Each wall is flat, endless, passes through zero and stands at right angles to its row. A trip goes straight from one point to another. Which walls does it cross, in order?

Walls:
(1): 46; 22; -82
(2): -17; 106; 3
(3): 38; 61; 13
(4): -5; 39; 49
(5): -2; 27; -38
Trips:
-51; -25; 63 to -39; 21; -7 -> 2, 5
16; -34; 65 to -18; 12; 27 -> 3, 2
1; -38; -109 to -42; -23; -69 -> none
-61; -7; 2 to 31; 32; -11 -> 5, 3, 1
24; 33; 52 to -28; 15; 26 -> none

Walls:
(1): -71; 8; 23; 17; 42; -45; -43; -57; -20
(2): -39; -14; -40; -31; 19; 25; -1; 10; 5
(3): -25; -29; -29; -38; -32; -4; -4; -63; 17
(4): 7; 25; -14; 31; 85; -48; -44; 0; -11
(5): 32; 37; 51; -19; 31; 20; 66; -23; -55
Trips:
-53; 73; 88; -51; 32; 58; -15; -19; 106 to -4; -20; -12; -20; 5; -27; -64; -17; 27 -> 5, 4
-1; 54; 5; -29; 22; -7; 29; -17; -97 to -19; -6; 52; 34; -37; -11; 53; 67; 23 -> 4, 1
16; -15; 10; -95; 39; 9; -41; -5; -60 to 39; -43; 21; 50; -9; -14; 95; -14; -1 -> 1, 4, 2, 3

Walls:
(1): 15; -9; -58; -62; 93; -84; 60; 33; -35; -40; 61; -50; -65; -20; -41; -49; -61; -15
(2): -4; 57; 13; 35; 50; 18; 12; -9; 50; 1; -36; 7; 29; -45; -7; -14; 30; -20
(3): 7; -12; 62; 82; -79; 33; 19; 13; 24; -10; -51; 12; 0; -76; -46; 64; -43; -7
(4): 13; -89; 21; 25; -16; -60; 16; 6; 52; 61; -20; -22; 12; -38; 14; -36; -15; 24
(5): -5; 3; -34; 50; -62; 26; 59; 8; 57; -31; -15; 24; 40; -76; -35; 45; 5; -21
(6): 109; -10; 6; 6; -71; 39; 2; 21; 55; -63; -46; -3; -2; -70; 4; -2; 33; -33
(7): -8; 46; 24; 26; -3; -23; -14; 67; 16; 0; 47; 9; -26; 29; 37; -30; 20; -64
(8): 28; -37; 60; -5; 11; 81; -26; -38; 62; -32; -72; 35; 73; 15; 20; 35; -33; -22
Trips:
6; 39; 29; -7; 1; 1; 1; -77; -22; -15; -16; 14; 54; 42; -22; -42; 11; -29 to -20; 70; 26; 16; -7; -23; -44; 11; 24; -61; -65; 51; -26; 24; 36; 7; 151; 35 -> 7, 6
73; 9; -102; 0; -43; -11; -46; -51; -64; 41; 43; 5; 20; 33; -58; 40; -29; -13 to -23; 21; -25; 4; -40; -50; -10; 20; 18; -49; 55; 13; 47; 99; -40; 31; 21; -22 -> 5, 7, 1
25; -76; 28; 77; 32; -7; 20; 9; 28; 39; -3; -30; 48; -81; 49; -78; 44; -37 to 2; -18; -35; 1; 26; 53; 8; 8; -9; 77; 60; 25; -1; -33; -30; 9; 92; -22 -> 8, 3, 6, 4
52; -22; 80; -63; 37; -77; -6; 19; -22; 40; 54; 3; -10; -21; -69; -21; 15; -40 to 7; -46; 51; -23; -51; -2; -76; 35; -21; -114; -30; 15; -10; 2; -49; 17; 28; 15 -> 6, 3, 8, 4, 7, 1, 5
-5; 11; -10; -33; -9; -44; 44; -1; -36; 31; -10; -43; 24; 24; -17; -45; 13; -50 to -71; 31; -12; -84; 23; -23; 52; -55; -48; -16; -38; 91; 32; -20; -11; -8; 20; 66 -> 7, 4, 2
